Every row gives one point. Each copy is the shape, with its points in the same order, turned, moved and blurred by noise. Is it also mirrored, or only turned?
In the rows, zero is written as 128.

Shape (5 x 2)
[[123 170]
 [110 164]
 [123  96]
 [120 140]
 [196 118]]
Copy 1 (5 x 2)
[[105  95]
 [ 92 118]
 [131 169]
 [117 130]
 [195 117]]
Copy 1 is: mirrored
Copy 2 (5 x 2)
[[103 136]
 [ 95 129]
 [135  76]
 [112 110]
 [189 130]]
Copy 2 is: only turned
Copy 3 (5 x 2)
[[118 162]
 [103 154]
 [115  91]
 [109 132]
 [191 107]]
Copy 3 is: only turned

Shape (6 x 2)
[[142 165]
 [131 111]
 [162 101]
 [121 155]
 [155  68]
 [ 89 122]]
Copy 1 (6 x 2)
[[126 183]
 [139 128]
 [169 132]
 [112 164]
 [175  96]
 [ 93 122]]
Copy 1 is: only turned
Copy 2 (6 x 2)
[[141 165]
 [114 117]
 [139 102]
 [119 165]
 [120  70]
 [ 79 146]]
Copy 2 is: only turned
Copy 3 (6 x 2)
[[128 163]
 [146 108]
 [178 118]
 [118 142]
 [188  84]
 [107  99]]
Copy 3 is: only turned
Copy 4 (6 x 2)
[[161 138]
 [120 108]
 [134  77]
 [138 150]
 [112  58]
 [ 90 136]]
Copy 4 is: only turned

Shape (9 x 3)
[[140  73 112]
 [127  41 135]
 [124 142 119]
 [121 155 198]
 [122 161 134]
 [138 143 114]
 [167 122 115]
 [124 164 112]
 [133 133 105]]
Copy 1 (9 x 3)
[[133  69 114]
 [109  40 135]
 [124 138 105]
 [ 95 166 174]
 [119 159 115]
 [139 136 105]
 [162 113 120]
 [131 158  97]
 [137 125  96]]
Copy 1 is: only turned
Copy 2 (9 x 3)
[[137  94 117]
 [132  59 151]
 [114 162 128]
 [142 186 201]
 [129 185 136]
 [125 162 116]
 [163 142 110]
 [114 184 123]
 [118 151 114]]
Copy 2 is: only turned

Shape (7 x 4)
[[155 153 120 129]
 [ 84 103 150 109]
 [158 185 105 169]
 [109 127 128 152]
 [146 173 146 132]
 [185 115 109 150]
 [ 87 103 173 151]]
Copy 1 (7 x 4)
[[117 163 123  92]
 [ 71  95 166 134]
 [132 186 106 130]
 [106 127 129 156]
 [108 175 155 120]
 [166 133 111  98]
 [101 102 168 177]]
Copy 1 is: only turned
Copy 2 (7 x 4)
[[147 144 143 121]
 [112  70 170 145]
 [146 182 105 149]
 [128 108 131 156]
 [128 157 161 137]
 [192 126 130 127]
 [120  74 174 183]]
Copy 2 is: only turned
Copy 3 (7 x 4)
[[144 144 105 124]
 [ 86 122 169 107]
 [162 172  97 172]
 [110 136 145 147]
 [162 160 134 119]
 [149  98  95 150]
 [109 123 192 130]]
Copy 3 is: only turned
Copy 4 (7 x 4)
[[162 139 130 135]
 [ 96  86 153 122]
 [191 155 117 185]
 [135  95 132 159]
 [158 148 148 148]
 [207 104 121 120]
 [121  64 175 147]]
Copy 4 is: only turned

Shape (11 x 6)
[[109 135  97 177  92  86]
 [166 131  88  86 150 105]
 [103 159 132  92  56 100]
 [164 106 135 172 126 178]
 [112 106 166 174  93 151]
 [123 138 164  85 134 144]
 [ 93 144 177  89 150 178]
 [143  84 151  93  93 110]
 [ 87 128 127 113  95 147]
 [118 109 144 142 147 136]
 [140 122 128 163 147 143]]
Copy 1 (11 x 6)
[[ 96  76 133  65 121 133]
 [164 145  67 111 133 116]
 [110 127 115  88  39 118]
 [147  94 171 154 155 166]
 [ 97  86 188 143 107 127]
 [135 173 130 151  95 115]
 [ 95 185 146 185 102 122]
 [158  94 117 146  89  88]
 [ 89 114 116 138  86 140]
 [113 121 142 147 141 106]
 [123 127 149 132 162 126]]
Copy 1 is: mirrored
Copy 2 (11 x 6)
[[110 197  99 120 167 132]
 [144 109 112  72 132  74]
 [ 96 195 159  88  91 121]
 [174 107 121 148 153 178]
 [118 148 155 160 154 181]
 [116 100 162 126  95 119]
 [ 89  77 152 151  78 141]
 [126 127 192  83 151 129]
 [ 89 142 140 110 109 164]
 [112 109 130 138 150 137]
 [144 122 114 148 150 139]]
Copy 2 is: mirrored

Shape (11 x 8)
[[133 142 143 109 129  82  48 153]
 [167 161 146 131 111 119 140 169]
 [156 158 134 127 115 126 105 162]
 [133 140 101 109 155 162 166 114]
 [ 79 128 173 153 137 199 189 129]
 [103 115 109 105  88 138 138  99]
 [154 160 136  92 143  87 139 141]
 [ 83  98  83 135 135 114 134 123]
 [ 89  88 106  97 126 140 163 137]
 [130 125 128 138 131 107 150 110]
 [107  57 176 156 117 195 133 127]]
Copy 1 (11 x 8)
[[149 149 136  92 120  66  68 155]
 [136 162 122 118 116 143 138 176]
 [142 156 119 103 114 133 107 161]
 [135 142  83 119 181 160 143 101]
 [ 56 109 142 138 187 201 140 125]
 [110 119 120  95 130 127 147  76]
 [156 178 120 124 153  95 144 147]
 [ 94 107  73 130 146 101 121  88]
 [ 83 106  87  99 168 116 157 105]
 [131 125 121 147 142 120 140 114]
 [ 86  40 149 108 158 171 122 137]]
Copy 1 is: only turned
Copy 2 (11 x 8)
[[174 155 159 134  94  99 169 182]
 [179 158 124 108 139 122  84 143]
 [172 165 125 118 126 134 113 161]
 [118 138  77 120 190 142 127 136]
 [ 67 134 143 123 171 182  87  85]
 [111 116  89  83 119 145 151 132]
 [166 152 119 111 161  79 130 147]
 [ 83 109  88 130 119 119 135 168]
 [ 83  93 107  93 154 133 129 159]
 [129 123  97 130 133 104 122 119]
 [105  73 158 137 124 202 112 106]]
Copy 2 is: mirrored
Copy 3 (11 x 8)
[[111 175 163 110 118  96  51 154]
 [127 162 159 136  93 124 151 170]
 [121 163 147 134  95 128 115 162]
 [113 145 102 121 159 162 166 126]
 [ 27 132 134 166 146 148 197 118]
 [ 92 121 103  96 109 117 136  92]
 [144 172 164  96 138 114 140 148]
 [ 83 122  73 104 155  97 126 138]
 [ 71  99 107  83 147 126 150 137]
 [119 139 122 132 144  90 145 124]
 [ 38  72 139 184 132 128 132 112]]
Copy 3 is: only turned
Copy 4 (11 x 8)
[[164 156 130 159 134 112  47 123]
 [134 138  65 166 138 129 136 142]
 [141 142 100 155 151 145 104 123]
 [ 97 130 116 118 194 145 145  95]
 [ 48  94 148 121 171 159 165 179]
 [136 135 151  78 133 140 148 114]
 [126 141  82 128 161  90 109 104]
 [158 140 180 103 193 121 154 124]
 [146 107 132  68 187 128 145 142]
 [126 118 136 129 159 110 156 110]
 [120  37 168 125 150 178 141 165]]
Copy 4 is: mirrored

Shape (14 x 9)
[[125 109 112  84 193 135 229 137 138]
 [111 180 146 113 132 160 138 133 132]
 [132 112 101  83  99 114 124 129  88]
 [132 100 122  77 106  97 121 143 143]
 [112  90 107 162  98 147 125 136 141]
 [139 103 122 128 116 115 128 143 132]
 [125  95 122 170 119 145 122 117  45]
 [230 101 118 133  96 109 128 126 127]
 [114 115 104 169 168 121 119 121 146]
 [112 140 147 168 119 112 127 103 132]
 [106 118 133 104 127 105 139   7 108]
 [125 112 109  96 132 130 124 142 139]
 [119 161 112 170  98 126 124 115 126]
 [141 118 114 155 114 114 137 131 146]]
Copy 1 (14 x 9)
[[118  84 135  75 208 128 193 104 120]
 [131 186 127 120 165 163 131 128 138]
 [132 134  88  84 109 118 112 125  94]
 [136 123 117  67 105 109 114 130 149]
 [138  98 108 146  97 168 119 123 146]
 [148 112 119 114 115 127 122 142 138]
 [157 104 105 166 126 149  86 126  59]
 [225 116 104 113  89 100 154 159 123]
 [135 102 110 170 157 123 117 123 162]
 [137 149 147 170 121 125 119 121 135]
 [139 157 126 142 123  77 124  21 102]
 [137 122 101  91 136 132 118 125 149]
 [131 162 106 174 110 142 132 136 133]
 [148 117 118 143 111 127 140 139 148]]
Copy 1 is: only turned
Copy 2 (14 x 9)
[[ 97 101 104  83 226 156 173 168  90]
 [105 161 129 105 137 153  94 160 122]
 [131 146 105  87 103 140 168 102  89]
 [121 143 149  76 118 120 181 108 123]
 [ 89  88 131 132  95 155 141 108 138]
 [120 114 142 115 115 129 161 121 120]
 [132  87 112 149  83 162 124 111  53]
 [199  94 115 117 100 110 172 136 146]
 [ 98 100 138 161 157 129 126 106 123]
 [101 109 141 131 110 102  98 132 108]
 [120  99  95  58 142  76  77  73  69]
 [115 138 133  98 139 147 158 111 127]
 [ 96 128 106 143  96 113 105 135 128]
 [112 101 126 132 119 116 147 134 137]]
Copy 2 is: mirrored

Shape (13 x 9)
[[124 144 136 135 117 165 134 101 145]
 [155 119 131 136 152 150  89 101 104]
 [108 120  94  97 127 121 127  91 140]
 [147  90 121  87 128 156 138  90 147]
 [129 128  98 129 137 163 124 249 122]
 [100 125 133 107 145 167 129 136 126]
 [181 145 141  82 145  52 148  94 127]
 [135 133 146 121 106 170  62 183 111]
 [143 132  94 132 104 164 122 170 150]
 [117 109 126 126 146 150  91 110 161]
 [109 122 143 120 140 141 119 138 156]
 [111 133 140 140  86  71 138 101 113]
 [118 152 123  96 149 150  67 100 127]]
Copy 1 (13 x 9)
[[127 130 142 167 130 149 130 117 160]
 [169  92 146 143 121 130  98 130 122]
 [139 101  92 138 130 134 131  74 163]
 [143  63 124 167 115 145 155  96 162]
 [127 134  61 135 106  98 167 221 119]
 [111 100 103 151 141 143 127 146 146]
 [147  92 154  85 138 101 183  53 112]
 [129 121 118 115  73 151 113 189 123]
 [150 139  94 155  94 127 161 160 154]
 [141  93 125 138 118 124 104 129 183]
 [109 107 122 133 127 118 129 138 169]
 [ 99 146 129 128  99 105 125  54 118]
 [156 102 121 102 135 167  95 124 155]]
Copy 1 is: only turned
Copy 2 (13 x 9)
[[117 133  98 123 127 141 124 141 141]
 [157 130 103 119 145 123 102 121  83]
 [ 96 102  95 122 133  84  90 131 140]
 [120  71  79  97 143 128  97 116 134]
 [210  85 155 146 161  79 167 194 157]
 [127  96 111 150 162 128 119 157 135]
 [101 107 163  83 139  88 106  45 123]
 [179 112 162 117 141 132 111 198 104]
 [166 108 114 105 125  99 143 172 157]
 [147 125  92 120 155 125  74 145 141]
 [138 116 125 136 151 126  99 144 160]
 [102 125 153 147  76  96  90 100 136]
 [110 135 118 106 171 113  84 160  98]]
Copy 2 is: only turned
Copy 3 (13 x 9)
[[105 138 124 140 130 152 116  99 164]
 [146 106 149 114 131 120 100  93 126]
 [111 113  98 104 123 127 167  99 144]
 [121  95 111  90 120 167 133 128 152]
 [ 58 166 102 142 169 123  82 156  48]
 [ 79 148 136 103 138 134 118 122 138]
 [178 116 140 145 118 122 208 143 123]
 [105 163 115 121 110 105  55 134 101]
 [ 96 142  78 143 152 147  92 122 107]
 [106 106 111 110 143 107 107 120 160]
 [ 87 125 127 127 143 119 121 135 153]
 [108 119 124 181  68 118 172  95 136]
 [136 145 122  85 132  93 112  93 149]]
Copy 3 is: only turned

Shape (17 x 11)
[[184 143  83 159 157 142 137 157 145 171 125]
 [141 131 129 114 171 180 141 169 159 177 164]
 [125 179 129 108 177 144 100 134 120 162 179]
 [ 97 109 127 144 113 116 170 131 126  91 111]
 [166 196 127 112 157 153 151 158 154 152 137]
 [160 173 158 139 174 181 112 108 141 153 156]
 [107 108 137 180 119 104 140 132 134  85 158]
 [139 105 142 142  70  91 150 127 108 116 153]
 [115 130  86 160 143  59 178 148 142 121 108]
 [137 115 128 158 123 125 123 136 107  66 145]
 [ 97 110 107 150 118 126 125 114 126 121 119]
 [ 83 110 122 201 102  90 167 121 111 102 172]
 [153 145 132 109 146 151  90 102 162 153 164]
 [102 119 122 195  89  95 172 137  95 124  90]
 [157 154 180 136 143 154  97 115 189 146 156]
 [175 125 163 118 183 145 141  95 134 152 152]
 [132 109 138 167 139  75 140 186 115 142  85]]
Copy 1 (17 x 11)
[[125 212 131 137 180 100 110 141 115 151 139]
 [100 187 142 102 148 115 153 125 163 139 180]
 [120 171 142 107 127  95 136 184 155  84 152]
 [107  97 114 148 132 120 156 112  90 136  87]
 [ 92 209 179 115 146  86 147 150 113 125 139]
 [114 205 165 142 143 137 150 162 172  90 129]
 [110 108  99 181 127 111 131 107 110 101 112]
 [163 100 145 173 120 107 129  96  77 117 125]
 [122 142  79 156 127  58 137 129  75 163  92]
 [122 104 124 170 170 112 131 110 106  80 100]
 [127 120 107 136 135 134 114 130 114 131  95]
 [120  96  78 202 103 118 137 128  80 113 123]
 [144 186 151 115 120 124 114 127 160  81 124]
 [115  97 117 188 139 119 126 145  69 177  91]
 [115 192 175 153 114 119 120 109 181  92 125]
 [168 188 152 143 144 122 178 130 174 113 120]
 [120 106 131 175 162  62 125 127 122 184 109]]
Copy 1 is: mirrored
Copy 2 (17 x 11)
[[134 169  47 146 166 139 142 135 122 113 139]
 [ 92 138 101 129 179 173 153 156 110 131 182]
 [117 138 122  95 190 130 159 136 116 178 163]
 [148 111 141 150  97 158 158 147 175 126 103]
 [ 91 183  95  94 170 153 147 110 146 133 155]
 [109 166 150 126 201 134 171 101 109 134 173]
 [161  96 150 157 137 114 171 154 187 114 117]
 [157 105 127 118  83  97 162 144 150 100 136]
 [139 139  68 153 113 133 173 151 197 153  86]
 [174  93 140 124 148 133 156 130 161  94  99]
 [166 117 138 161 118 139 138 143 134 142 109]
 [199  99 140 162 113 109 183 162 201 131 134]
 [103 124 132 135 178 110 129 111 100 149 163]
 [191 159 131 148  78 129 177 165 167 120  91]
 [ 78 156 156 151 189 102 148 123 121 112 165]
 [ 97 122 125 141 170 122 200 101  90 127 143]
 [131 153  99 126 120 122 172 199 148 108  70]]
Copy 2 is: mirrored
Copy 3 (17 x 11)
[[124 142 123 132 170 126 107 124 168 219 102]
 [111 132 104  99 196 171 128 138 130 154 115]
 [132 163 119  88 180 151  74 102 120 122 131]
 [129 131  99 157 107  76 159 147 136 120 126]
 [126 169 132  80 170 141 109 135 153 159  69]
 [120 138 173 124 196 164  93 118 148 131 104]
 [166 128 133 163 121  97 152 161 124 132 166]
 [145 132 149 123  65 105 157 126 102 154 150]
 [163 129  88 135 121  38 154 137 160 177 116]
 [172 148 124 170 108 129 120 158 130 141 143]
 [115 139 111 167 128  90 119 124 141 136 157]
 [171 136 141 168 134  65 174 130 100 140 181]
 [114 151 146 104 161 176 101  98 171 133 148]
 [123 127 133 176 107  36 152 145 105 169 118]
 [105 123 182  97 169 159 115 135 177 120 149]
 [132  99 142 121 160 158 117  88 154 118  93]
 [120  91 116 124 106  48 113 171 116 186  99]]
Copy 3 is: only turned
Copy 4 (17 x 11)
[[160 120  42 175 147 157 108 134 127 139 142]
 [131  83  63 127 143 183 134 115 149 104 162]
 [132 151  61  86 171 162 142 117 120 112 171]
 [109 121 144 145 125 101 131 150 120 102  84]
 [175 129  90 151 163 186 160 122 126 128 143]
 [148 139  81 142 157 166 142  62 121  87 163]
 [110 158 138 152 132  92  93 148 143  93 119]
 [121 150 144 159 102  66 133 152 131 137 151]
 [151 126 103 154 171  98 108 191 140 143  71]
 [128 158 137 149 115 117  83 142 105  90 126]
 [ 94 145  88 139 115 103 125 136 124 116  89]
 [ 79 158 134 163 167  59 104 165 154 104 115]
 [153 159  56 122 119 137 148  98 131  91 163]
 [ 93 137 136 185 146  84 114 143 124 169  74]
 [170 156  96 127 119 151 144  68 172  97 159]
 [176 106  76 132 146 114 138  81 107  93 163]
 [147 111 123 135 133 111  75 139 148 185  91]]
Copy 4 is: only turned

Shape (16 x 12)
[[ 94 115 194 146 146 121  91 134 126 159 184 116]
 [191 120 137 130  87 139 161 153 132 137 122 156]
 [145  85  78 100 125 114 139  67 168 156  99 130]
 [138 132 117  99  85 108 139 190 138 133 112 116]
 [130 153 203 112 138  95  95  81 150 141 188  96]
 [118 122 194 119 148 137 127 101  92 143 179  73]
 [157 143 117 110 140  93 131 146  88 122 144 139]
 [163 176 104 121  89 128 123 157 111 121 110 162]
 [109 138 155 124 136 105 136  90 127 116 209  76]
 [125 144 117  86  90 130 129 113  96 115  99 152]
 [118 148 125 134  79 133 166 150 133  83 110 148]
 [161  91  92 139 131 137 102 114 159 106 113 130]
 [115 145 163 168 127  93 114  82 107 163 158  71]
 [142 125  85 123 153 122 157 117 158 162 112 175]
 [111 147 151 124 101 137 104 107 106 157 220  94]
 [145 189  90  94 108 172 153 145 132 105  82 111]]
Copy 1 (16 x 12)
[[137  92 184  87 162 101  86 146 136 169 186 147]
 [205 130 135 126  89 127 159 114 126 130 121 128]
 [112  83  93 116 119 142 132  90 199 131  73 116]
 [162 127 151 101  88 110 150 181 137 104 105 101]
 [124 143 193  87 187  92 117 102 185 154 173 117]
 [120 112 177  65 184 146 132 117 124 147 188 107]
 [150 133 107  89 129  89 133 124 109 103 146 115]
 [174 182 117 113  86 121 120 135 117 105 105 114]
 [ 87 127 175  75 149 119 142 111 156 124 204 123]
 [155 142 142  79 115 148 112 115 128  79  85 120]
 [145 146 173 139  82 142 140 133 116  81 113 135]
 [144  97 117 155 106 131 100 109 172 109 130  93]
 [ 77 133 170  92 150 107 113 110 126 189 164  98]
 [134 113  75 136 121 130 141 124 157 127  95 162]
 [122 141 167  36 124 129 106 126 154 160 196 128]
 [149 176 118 127 118 187 152 160 135  83 100  98]]
Copy 1 is: only turned
Copy 2 (16 x 12)
[[109  84 169 146 144 106 106 149 144 160 185 136]
 [140 166 112 132  64 135 150 145 163 121 107 148]
 [173 109  52  96 130 106 128  94 118 155  82 139]
 [ 78 142  74 129  85 115 144 153 156 118 118 100]
 [152 135 157 115 151  84  76 130 141 167 198 102]
 [152  98 171 127 145 118 149 142 123 147 198  93]
 [126 167  93 152 133 120 147 173 110 125 144 128]
 [ 97 191  96 153  89 147 124 141 116 121 103 123]
 [146 124 120 136 150 102 130 105 131 146 226 105]
 [112 152 101 105 108 142 129 128  82  99 113 119]
 [ 89 166 107 138  95 124 144  94 139  76 123 132]
 [164 111  75 167 125 125 110 112 140 115  91 130]
 [139 120 155 156 129  70 137 108 100 186 176 100]
 [129 149  75 124 148 131 146 115 140 160  82 177]
 [126 114 134 140 106 141 113 123 114 175 223 112]
 [101 181  89 129 120 173 151  98 133 109  89  65]]
Copy 2 is: only turned
Copy 3 (16 x 12)
[[126 123 164 186 152 183 118 152 113 125 136 160]
 [179 153 153  93  76 108 167 171 154 126 140 163]
 [169  97  59  94  94 147 128 125 198 138 129 140]
 [130 144 160  82  74 144 136 193 154 123 133 104]
 [177 152 146 169 140 207  99 108 115  86 145 140]
 [160 110 157 166 154 156 141 113  85 104 146 119]
 [149 154 122 131  97  96 106 171 118 106 139 121]
 [134 180 141  92  43 104 123 154 131 132 122 139]
 [144 141 127 181 130 177 136 112 119  85 179 104]
 [128 122 119  82  55 122 120 131 114 105 119 143]
 [102 162 145  96  59 121 175 143 148  87 130 141]
 [140 122 128 121 101 108 113 119 212 134 140 146]
 [165 133 130 204 112 172 142 113 113 124 112 107]
 [139 156  64 102 109 121 138 162 170 147 126 166]
 [142 130 151 180 100 184 129 118  88 136 190 124]
 [120 176 137  43  79 108 152 107 140 138 125  98]]
Copy 3 is: mirrored

Shape (17 x 12)
[[162 178 107 187 114 100 135  99 131 137 114 125]
 [125 105 120 129 118 104 114 118  20 126 130 162]
 [121 124 126 159 160 133 100 161  89 140  68 124]
 [156  97  98 178 111 110 121 149 158 113 109 118]
 [159 165 114 131 128  89 126 151 131 136 136 124]
 [ 79 110 158 134 138 133 178 136 144 127  64 138]
 [125 128 149 122 122  90  91 137 164 163  83 175]
 [154 132  96 154 149 199  99 114 142 137 103 132]
 [108 142 121 137 141  98  94 132 156 174 242 157]
 [ 61 145 129 121 147 192 121 105 168 111  78 138]
 [132 129 110 179 102 105 131 155 145 126 120 189]
 [157 108 189 129 121 143  93 150 126 115 117 138]
 [163 129 111 115 116 113 150 126 115 121  68 156]
 [153  95 147 128 164  99 109 133 135 122 117 154]
 [130 133 199 162 158 155 112 160 160 154 139 132]
 [158 190 178 134 156 112 119 130 155 111 141 148]
 [ 74 127  96 128 158 118 129 139 119 175 100 142]]
Copy 1 (17 x 12)
[[ 99 143 105 147 143 133 149  84 109 185 139 149]
 [156 101  81 148  49 124  98 128 111 133 115 205]
 [157  97 105  75 120 175 122 141 111 167 128 179]
 [128  79 102 131 149 125 158 134 115 170 109 104]
 [135 158 114 131 128 126 158 134 102 147 133 131]
 [ 85  90 160  38  96 126 142 131 144 145 147 152]
 [142 153 118  63  92 140 153 114 139 174  83 111]
 [155  94 137 124 171 189 143 103 156 122 116 143]
 [149 180 102 171  90 117 160 171 221 152 137 107]
 [102 117 153  45 168 151 135 120 198 119 112 177]
 [125 103 116 128 112 116 198 129 139 181  94 143]
 [137 120 162 115 109 163 119 174 120 146  85 128]
 [131 108 131  98 109 126 149  87  86 124 106 149]
 [175 113 153 108  97 118 121 130 127 164 116 118]
 [133 135 173 109 109 190 144 178 164 177 133 115]
 [130 198 176 131 130 136 142 133 130 168 120 145]
 [146 116  88  59  97 133 151 113 166 137 158 161]]
Copy 1 is: only turned
Copy 2 (17 x 12)
[[151 119 131 180 136 111 111 138 178 179 124 138]
 [ 79  72 114 109  91 108  89 183 119 169 169 191]
 [113 121 117 152 171 136  69 188  84 172 145 144]
 [154 103 186 155 140 113 113 178 113 157 118 104]
 [149 127 159 112 149 126  98 130 149 176 131 150]
 [134 142 100 132 143 115 103 181  70 122  56 154]
 [148  75 133 116 150 171  72 159 116 172  65 142]
 [141 109 100 155 163 166 132 175 123 132 160  90]
 [122  45 164  97 158 152 168  58 119 177 130 159]
 [ 95 131  79 142 175 162 120 156 103  81  79 109]
 [140  70 162 138 167 113 128 186 142 163  92 155]
 [161  91 150 134 132 175  80 165  91 112 141 166]
 [152 123 114 108 119 120  84 204 147 152 113 136]
 [164  72 134 106 138 123  73 147  93 143 127 135]
 [175 103 132 154 182 173 117 123  68 132 125 174]
 [179 107 128 129 175 143  82 104 150 119 122 178]
 [ 89 118  99 107 165 129 118 151  87 188  96 130]]
Copy 2 is: only turned
Copy 3 (17 x 12)
[[109 113 130 181 128  99 127 105  71 116 144 168]
 [ 40 120 146 121 162 145 126 193 101 167 107 130]
 [119 125 184 159 123 149 160 152 145 151 108 146]
 [115 119 103 170 101 120 176 147 129  97 148 128]
 [113 104 106 149 138  82 134 116 134 136 116 160]
 [135 175 172 170 183 145 130 140 178 107 162 149]
 [109 113 145 161 103 118  95 129 181 143 188 146]
 [178 130 130 139  95 173 132 134  93 129 136 147]
 [147  94  37 166 163  85 103 148 122 210 156 106]
 [196 154 155 171 154 182  77 150 146 103 138 138]
 [112 126 114 182 122  94 142 185 126 130 183 169]
 [132 111 167  98 123 101 139 154 142 124 160 100]
 [ 89 130 140 125 127 138 121 130 137  89 141 182]
 [107  87 131 131 148 140 149 138 156 132 164 128]
 [188 126 155 135 150  93 155 130 146 168 178 107]
 [166  79 138 132 171  77 106 111 123 135 163 156]
 [116 151 122 185 147 163 118 137 166 175 119 158]]
Copy 3 is: only turned
Copy 4 (17 x 12)
[[136 183 128 100 170 135  97 191 132 144 142  92]
 [155 123  91 181 110 112  76 156  97  84  98  92]
 [115 172 103 169 143 153 107 118  85 140 108 144]
 [ 90 160 146 144 143 161  69 140 168 146 148 117]
 [111 120 148 135 151 145 129 184 122 141 140 110]
 [149 179 127 137 127 149 159  90 169 136  91 149]
 [125 129 105 148 178 120 139 121 144 120 169 157]
 [137 157 146 108 156 149  60 105  94 181 137 133]
 [111  59 171 124 162  67  81 206 140 144 112 172]
 [129 154 133  58 137 135 125  64 116 140 103 175]
 [140 153 130 136 156 160  80 173 160 105 142 157]
 [126 144 157 170  98 112 120 115 116 145 173 144]
 [160 143 111 135 150 182 122 124 133 121 140  92]
 [119 130 161 174 156 119 109 116 129 114 133 118]
 [126 157 183 160 130  97 132 138 118 167 138 186]
 [131 139 198 116 149 118 153 164  95 122 159 138]
 [122 127  90 142 169 137 120 129 132 149  65 157]]
Copy 4 is: mirrored
